Rows are points. Each copy is the shape, with its points in the same order, turned, moved and blurred by noise. Say if it was mirrored as well.

Shape (7 x 3)
[[-30 -12  65]
 [ 11   2  15]
 [ -2 -17 -53]
 [ 12  46  41]
 [-27  34 -36]
 [ 36  22 -34]
 [ 43 -49  17]]
Copy 1 (7 x 3)
[[-42 -24  57]
 [  6   3  25]
 [  2  31 -41]
 [ 14  19  75]
 [-14  67   2]
 [ 43  37  -6]
 [ 21 -47  -6]]
Copy 1 is: only turned
Copy 2 (7 x 3)
[[  5  67  50]
 [-22  13  16]
 [ 18 -29 -36]
 [-56  42  10]
 [-16  21 -55]
 [-33 -28 -31]
 [  3 -31  57]]
Copy 2 is: mirrored

Shape (10 x 6)
[[-47 -20 -37  36  -5 -27]
 [ 10 -29  25 -57 -41  27]
 [ 16 -20  20  52  28  21]
 [-41  12  16   0  48 -32]
 [-12  10  59  -5 -38  47]
 [-44  -9 -47  38   7  36]
 [ 46 -48 -46   5  40  38]
 [ 21 -69  23  24 -31  22]
 [ -9  28  27  -9 -30  13]
 [ 20 -31 -54  20  26 -25]]
Copy 1 (10 x 6)
[[-28  14 -49  64  31 -13]
 [-37   2   1 -63 -16  21]
 [ 39 -54 -32  22  18 -13]
 [-11  -6 -27  20  52 -76]
 [ -6 -20  54 -16  13   4]
 [ 18  28 -36  35  54  23]
 [ 37  -8 -97 -29  10  13]
 [-16 -54 -34   2  -4  39]
 [ -3   9  30   0   2 -19]
 [  3  20 -87  13   2 -24]]
Copy 1 is: only turned
Copy 2 (10 x 6)
[[ 29 -40 -75  54 -14 -30]
 [ 41 -24 -31 -42 -45  62]
 [ 57 -29  29  18 -27 -34]
 [  1  12 -15  64  -9  -2]
 [ 29 -12   1  -5 -96  23]
 [  0 -75 -37  27 -31 -46]
 [ 33 -65  16 -25  33 -18]
 [ 94 -49  -5  -5 -38  17]
 [ 20   9 -31 -15 -71   5]
 [ 48 -33 -38  10  37 -30]]
Copy 2 is: mirrored
Copy 3 (10 x 6)
[[ 36  -7  28  29  -9 -63]
 [  0 -48 -25 -52 -49  15]
 [ 10 -12  61  21   3  34]
 [  6  -7  47 -34  50 -44]
 [-60 -47  32 -30 -47  10]
 [ 15  35  49  18 -37 -36]
 [ 60  35   9   4 -10  48]
 [ 34 -57  31   6 -39  32]
 [-42 -36   7  -6 -17 -14]
 [ 60  12   5  22  23  -5]]
Copy 3 is: mirrored
Copy 4 (10 x 6)
[[-42  38 -11  18 -34 -26]
 [ 23 -43 -19 -61 -28  16]
 [  7 -19 -18  60  -1  20]
 [-49 -12  32   7  22 -18]
 [ 23 -66  22  -9 -51  23]
 [-35  46   1  21 -44  37]
 [ 19  33 -58   9  27  53]
 [ 16 -40 -65  16 -44  11]
 [ 20 -30  38 -12 -36  -4]
 [ -8  48 -42  13  22 -12]]
Copy 4 is: only turned

Shape (14 x 9)
[[  22  -16   37    6    8    7  -13  -20  -16]
 [ -14  -26   35  -18   16   24   37   51   -7]
 [  22    2   35    4   26   24  -10  -13  121]
 [  -1   20   -5  -42   20 -101  -14  -15   39]
 [  -7    8   41   -8  -34   14   45   20  -18]
 [ -17   16   13  -11  -10   14   -1  -11    1]
 [ -15   18   -8   -3   12   24   -9    9  -24]
 [  67   16   30  -50  -29    7   -3  -11   -6]
 [  -1  -10  -13   -7    2   19   71  -10   38]
 [   0    9  -43    3  -17  -44  -13   16  108]
 [  16   33   29    7   33  -27    8   35  -33]
 [  -3   23   38   -2   20  -30   -5   15  -18]
 [  10  -14    7    3    3  -38   12   -7  -15]
 [  -4    8   19  -18   10   -2    0   32  -35]]
Copy 1 (14 x 9)
[[ 16  13  -3 -16 -39  -1 -34  24 -25]
 [ -6   5   4  -6  17  54  14  16 -52]
 [ 15  53  25   7  21  39 -41  72  67]
 [-10  11  22 -38  67 -81 -47  51   0]
 [-10  35  11  25  -8   5  24  -4 -51]
 [ -1  25  -4   1  -3  -3 -19 -11  -5]
 [ -3  -8 -33   4   4   8 -27 -21 -19]
 [ 68  53   0  14  -4 -24 -34  20 -46]
 [ 18  21  -8   2  20  13  54  25  19]
 [  3  -9  45  34  74 -29 -34  41  68]
 [-27   4 -36  11  12 -12 -32  38 -64]
 [-29  15 -13  -8   5 -15 -40  25 -47]
 [ -3 -10   4 -15  -6 -35 -10  31 -29]
 [ -7   2 -14  -2  12   2 -24   2 -59]]
Copy 1 is: mirrored
Copy 2 (14 x 9)
[[ 24   9  19 -15  12  23  31 -24   6]
 [-42 -22  10  23 -20  -2  34  18  -1]
 [-28  37  29 -18  62 -54  30 -25  94]
 [-14  42  39 -73  10 -52 -57 -42 -25]
 [-47   9  17  33  20  31  29 -19 -28]
 [-17  31  14  11  14  24  -7 -15   9]
 [ -1  20   5   7   7  38 -13  24   5]
 [-34  21 -10 -58  28  48  39 -45  -2]
 [-40  31 -38  31  33 -37  13  -1  -3]
 [-47   1  16 -25  76 -63 -68 -39  44]
 [ -9   5  46 -34  18  16  12  34 -41]
 [ -7  15  51 -20   6  16  -1   3 -22]
 [  8   0  10 -14  13  -9  -2 -25 -37]
 [-17   0  25 -15 -10  31   3  15 -18]]
Copy 2 is: mirrored
